Each point is reached from the start by the listed moves, each made once or not at all, plus a little noise. Is the number of moves made odd or even? Then give how often each move was made.

Moves:
(1): [-16 -81  44]
(2): [15 26 28]
(3): [-22  11   6]
Start: [ 23 -14   6]
Points:
[17 23 39] -> even (0, 1, 1)
[ 22 -14   3] -> even (0, 0, 0)
[-12 -85  56] -> even (1, 0, 1)

Moves:
(1): [ 26  23  10  23 -16   1  16 -15 -23 -22]
(2): [-21 -26  -4 -28 -14  -1  18  52  32  47]
(3): [ -3 -12   8 -14   0  29 -34 -17  10  16]
(4): [ 24  -1 -39  20   7  38 -19 -13  -5  19]
(5): [ -4  17   2  36 -17 -19  13  -8 -33  -6]
(6): [ -9  12  -7  35 -13   2  29  -6 -47 -37]
(7): [-21  -8  13  34 -12 -19  37  38  10 -15]
(8): [-12  -7  12  23   4 -11  48  18 -10  10]
(9): [ 15  25 -21  23   7  35 -15   6 -18  13]
Start: [-18 -15  21  -2   0  -5 -15  -3   8  11]
Points:
[-28 -20  66  64 -25  -5  53  22  -5   0] -> even (1, 0, 1, 0, 0, 0, 1, 1, 0)
[ 19  27  -5 120 -30  61 -18 -11 -52  17] -> even (1, 0, 1, 1, 1, 0, 1, 0, 1)
[   4   16    8  121  -35   36   38  -46 -100   -7] -> even (1, 0, 1, 1, 1, 1, 0, 1, 0)
[  0   9 -16  82 -53  17  41   7 -67  12] -> odd (1, 1, 0, 1, 1, 1, 0, 0, 0)
[-63 -30  48  77 -20  -4  66  31 -29 -15] -> even (0, 0, 1, 0, 0, 1, 1, 1, 0)
[ 35  31 -26  84 -16 102 -38 -49 -73   1] -> odd (1, 0, 1, 1, 0, 1, 0, 0, 1)

Moves:
(1): [  4 -14  26   6  -3  20 -40 -36  -7  20   7  23  36 -34 -11  27 -32 -16
 -36 -10]
(2): [ -4 -20  -6  33  12 -18 -17  16 -12 -12 -11  18  -7  20  -9 -19   0 -26
 -18  23]
(3): [ -1  25  11   1  10  -3  11  23   7 -17   4  20 -24 -31  13  10  10  -4
  -6   8]
(4): [ 30 -15  -6  -1 -15  -6  -7  -7   0  -7  13   7  21   9 -14   5  34   9
  23   4]
(5): [ -9 -13  15 -24 -39  -6  23 -42 -23 -19  -7   4   8 -10  20  -6  -3  32
 -20  -1]
(6): [ 23  -6   3  13  -1  19   6  -4  11  17  16  -7  14  -9  13  -1  -1   2
 -10 -19]
(7): [ -1   9 -16  -3  40  13   7 -32 -23  22 -18  17   5 -15 -37   1  15  14
  20  23]
(8): [  8   4   2  -4  -2  32   3 -18 -12 -31   5 -17  -2 -11   2 -16   9  19
 -15  21]
(9): [ -3  21   8 -10 -22  -1  18  11  -9  15  -1 -12   3  20  25 -15 -12   1
   7 -19]
(10): [ -3 -16 -20   4 -22  15 -19   8  -3   5 -28   7   0  14 -28 -10  -6   2
 -13 -17]
(11): [-15  -9  -6  -2  11 -27  15  34 -14  -7 -30  19  11   8  -4  13  23   6
  31 -25]
(12): [ 12 -16  21   2  -4  -9   3  -7  -8   7   0   0  -7  11  -3   0 -37  40
  -9   3]
(13): [ -2   9  11 -26  -8   0  43   9  12 -18   8  12  16  22 -34  12  -3 -22
  25 -32]
(14): [ -9  42  -3 -36  -8 -30 -29 -10  18 -11   6 -16 -19 -13   4 -18  33  20
 -11 -15]
(15): [-21 -25  20   3 -25  -7 -12 -20  21 -11 -26 -39 -42  14 -11  -8   8   8
  42   5]
(16): [ 28 -19  -3  20  -3   2 -19  16  33 -14  -9 -12  -3 -12   6 -18 -10   3
  14   3]
(17): [  1 -28   9  -8  14 -28  -9  14 -12  20  30  27  15   8 -11  -5  -2 -49
  -2  17]
(18): [  6  12  -1  -3  -8 -16  13  13 -26 -22  13 -33  -3 -24   5  -3 -21   0
 -12 -11]
Start: [-27 -16  -9   6   1 -14   4  -9 -21  36   7   8  28 -18  -5  -9  -6 -11
  -8   9]
Points:
[-35  61  -7 -33 -47 -33  26  44 -47 -54   4 -13  -8 -22 -27 -68   6 -21
 -50 -32] -> even (0, 1, 1, 0, 0, 0, 0, 1, 1, 1, 0, 0, 1, 1, 0, 0, 0, 1)
[-17   5  31 -45 -33 -25  34 -69  34 -16 -18 -13 -17 -73 -32 -39  43  42
  46 -20] -> even (0, 0, 1, 0, 1, 1, 1, 0, 0, 0, 0, 0, 1, 1, 1, 1, 0, 0)
[ 14 -23  21  -5  -2 -39 -12 -40  14 -57 -21  -4 -34 -24 -90 -59  53  50
  54  51] -> even (0, 1, 1, 1, 0, 0, 1, 1, 0, 0, 0, 1, 1, 1, 1, 1, 0, 0)
[ -4  11  50 -56 -29   0  -5 -42 -20  47  78  18  90 -36 -20 -25 -14 -57
 -51 -48] -> odd (1, 0, 0, 0, 0, 1, 0, 1, 1, 0, 0, 0, 1, 1, 0, 0, 1, 0)
[  -2  -29   29    0   29  -36   10  -11  -65   60   37  121   92  -20
  -83    8    5 -103    4   22] -> even (1, 1, 1, 1, 0, 0, 1, 0, 1, 0, 0, 0, 1, 0, 0, 0, 1, 0)
[ -56  -16   58  -67  -58  -21  -10 -117  -29   14  -45   37    0  -61
  -92   -1  -19   64  -17  -26] -> odd (1, 0, 1, 0, 1, 0, 1, 0, 0, 1, 0, 1, 1, 1, 1, 0, 0, 0)
[ -32  -75  -25  -25  -57  -75  -13  -38  -13  -35  -96   27   15   17
 -113  -57   85   35   83  -23] -> even (0, 1, 0, 1, 1, 0, 1, 0, 0, 1, 1, 0, 1, 1, 1, 1, 0, 0)
[  5  -3  40 -12 -38 -32 -61 -35   5  53  10  -9  40 -47  15 -35 -64  37
 -42 -29] -> odd (1, 0, 0, 0, 0, 0, 0, 0, 1, 0, 0, 1, 0, 1, 0, 1, 0, 0)
[ -29  -95   -5  -14  -81 -117  -34   -5  -60  -11  -18   -4   25   -1
  -42  -61   61   -7   -2  -29] -> even (0, 1, 0, 1, 1, 1, 0, 0, 0, 1, 1, 0, 0, 1, 1, 0, 1, 1)

Moves:
(1): [ 23 -13   0 -11  15  -1  -8 -14   7   0  -8 -19   5  11  -2  12   2   3
   8  -5   3   6   8   4]
(2): [-15   4  21   5  10  -8  19 -13  -3   0   9   4 -12   9  -5 -11 -13  24
 -11  16  -3 -12 -17  -7]
(3): [  1 -19  -5   5   7   0   3  -3   2 -10  -9   7   2  19   1 -13  -7  -4
  -5   3   6 -16 -16   6]
(4): [ 10  -7  -6  -1   8  -6   7 -17   3  -3  -3  -3   4  12 -11   0   2  14
  -1   6  -3   0   7   8]
(5): [ -1  -3  14  12 -18 -13   5   5   0  -8  16  -1   7 -17   0  -1  -5  -6
 -19   4  -1   5   3   6]
(6): [ -4  -6   2  -2   2 -13   6  14  -2   1  11   0   4  -1   2  -3   5  -8
   5   4 -22  -4  -4  -1]
(7): [-28   4   9 -14  -4 -12   2  -6   6   0   7   4  -1  13   8   0   7   4
   6  13   1   7  10  -4]
(8): [  0  -2   5  -2   9   3  16  -5 -14   4   8   3  12 -10 -15   5  13 -11
 -10   7   2  -8   5  14]
(9): [  3  -4  17  -5 -15  -9 -10  13   6  12  -2  -4  10   4  -2   5 -13  22
  14   0 -21  -5  -7   2]
(10): [  2 -10  -1   4   1  12   2   4  17  -6 -12   3   3   2   7  -8   2   4
   9  -7 -15   0   9  -2]
(11): [  0  -6   6 -11  -9  21  -3   1  -2 -19   2  17 -10  -3  -9  10   3  -6
 -15  -5 -14  15   6   5]
(12): [  2  -1   4 -14   0  -7  12 -15 -13 -10  -7 -10   3 -11 -12   8 -11  -2
  13   1  -2  -4  -3  15]
(13): [ -1   2 -10  -3  15  -8   2   5   6 -12   1  -2   9  19  -7   2   2  15
   3   3   3 -20  21 -14]
(14): [  4 -19   7   3  14 -17 -10  -4  -6  -9   1  13  -7  -1 -14   8  13  11
  10  25 -10   0 -11   9]
(15): [ -8  21  12  -3   6 -25 -18   5   3  14 -16  15   7   6 -12  -3 -11  15
   8  -8   4  -2 -15 -12]
(16): [-10  19  11  12   4 -16  15 -10  -4   7 -14  -5 -35  32   0   1  15 -24
  10   7  -9   4   6   1]
(17): [  4  -2   1   9  -1  -6  18  -6   0 -10  -1  14   4   8  -7  -4 -11 -11
  -2  21   7  -8   3  -9]
(18): [ -4  -2   1   7   1  -2   4 -15   1  -6   4  -1   1   6  -7  -2 -12  -4
  -2  -5   2 -15  -3  -2]
(19): [-18   4   4   9  -6   8   0  -6 -16 -13  -3  13   3  10  11   0  11   4
  11   8 -13  -4   3  -4]
(20): [-12   3 -11   0   7   5  -1  11   4  -2   5  -1  22  -1   6   6  -2 -14
 -12   1  12  -8 -12   6]
(21): [  1  19   5   4 -10  -7  -2 -11   0   1   4  -5  -5  -7  -4 -10  -9  -4
   2   9   7  -3   2   8]
(22): [  0 -16 -11  -8   7  -6   4  14  13   0  -5   7   7   1   4  -3   8   0
 -15  10   5 -16 -10 -23]
(23): [ -3 -24  10  -3   9   7  -1  -8 -11   3   4 -11   1 -14  14   9 -17   9
  -5  -3 -19   5   7  11]
(24): [-16 -19   2  -4   3   2  -7 -10  -3  -2  -8 -14  -4   3  -7  -4   9  -6
  -7   5   8  13  12  -8]
Start: [ 23   9  10  16 -15   1 -17  13  -6  -6  12 -19  15  -4  -4   2  -6  -8
   2 -10  -3  28   2  -9]
Points:
[-43 -28  11  21  41 -44  65 -15  -6 -57  37  25  70  81 -24 -21  -2   1
 -32  79  -5 -76 -11 -37] -> even (0, 1, 1, 1, 0, 1, 1, 1, 0, 0, 0, 0, 1, 0, 0, 0, 1, 1, 1, 1, 0, 1, 0, 0)
[-39 -36  34 -10  38 -51  24 -50  18 -83 -17   7  56  89 -46 -20 -29  14
  -4  62 -17 -43   2 -41] -> even (1, 1, 1, 1, 0, 1, 1, 0, 0, 1, 1, 1, 1, 0, 1, 0, 1, 1, 1, 1, 1, 1, 0, 1)
[  9 -21  25 -13  28 -69   2 -42  22 -45 -28 -31  45  69 -49 -20 -25  12
  41  36  -7  -3  36 -17] -> even (1, 0, 1, 1, 0, 1, 1, 0, 0, 1, 0, 1, 1, 0, 1, 0, 1, 0, 0, 0, 1, 0, 0, 1)
[  9 -30  95  30  -1 -29  -5 -31  -4 -28 -24  -4   0  67 -12   4 -37  45
   3   5 -87  23  -4  11] -> even (1, 1, 1, 1, 1, 0, 0, 0, 1, 1, 1, 0, 0, 0, 1, 1, 0, 0, 1, 0, 0, 0, 1, 0)
[ 17 -69  70   2  34 -77   8 -60 -31 -43 -10 -25   6  20 -75  16  -8 -31
 -21  46 -47   8  -4  33] -> even (1, 0, 1, 1, 1, 1, 0, 1, 0, 0, 1, 1, 0, 1, 1, 1, 0, 1, 0, 0, 1, 1, 1, 1)
[ -26  -12   88   31   48 -121   44  -62  -23  -38   26    6   20   73
  -49    3   -6   21   -1  102  -49  -37   16  -23] -> odd (1, 1, 0, 1, 1, 1, 1, 1, 0, 0, 0, 0, 1, 1, 1, 1, 1, 1, 1, 0, 1, 1, 1, 0)
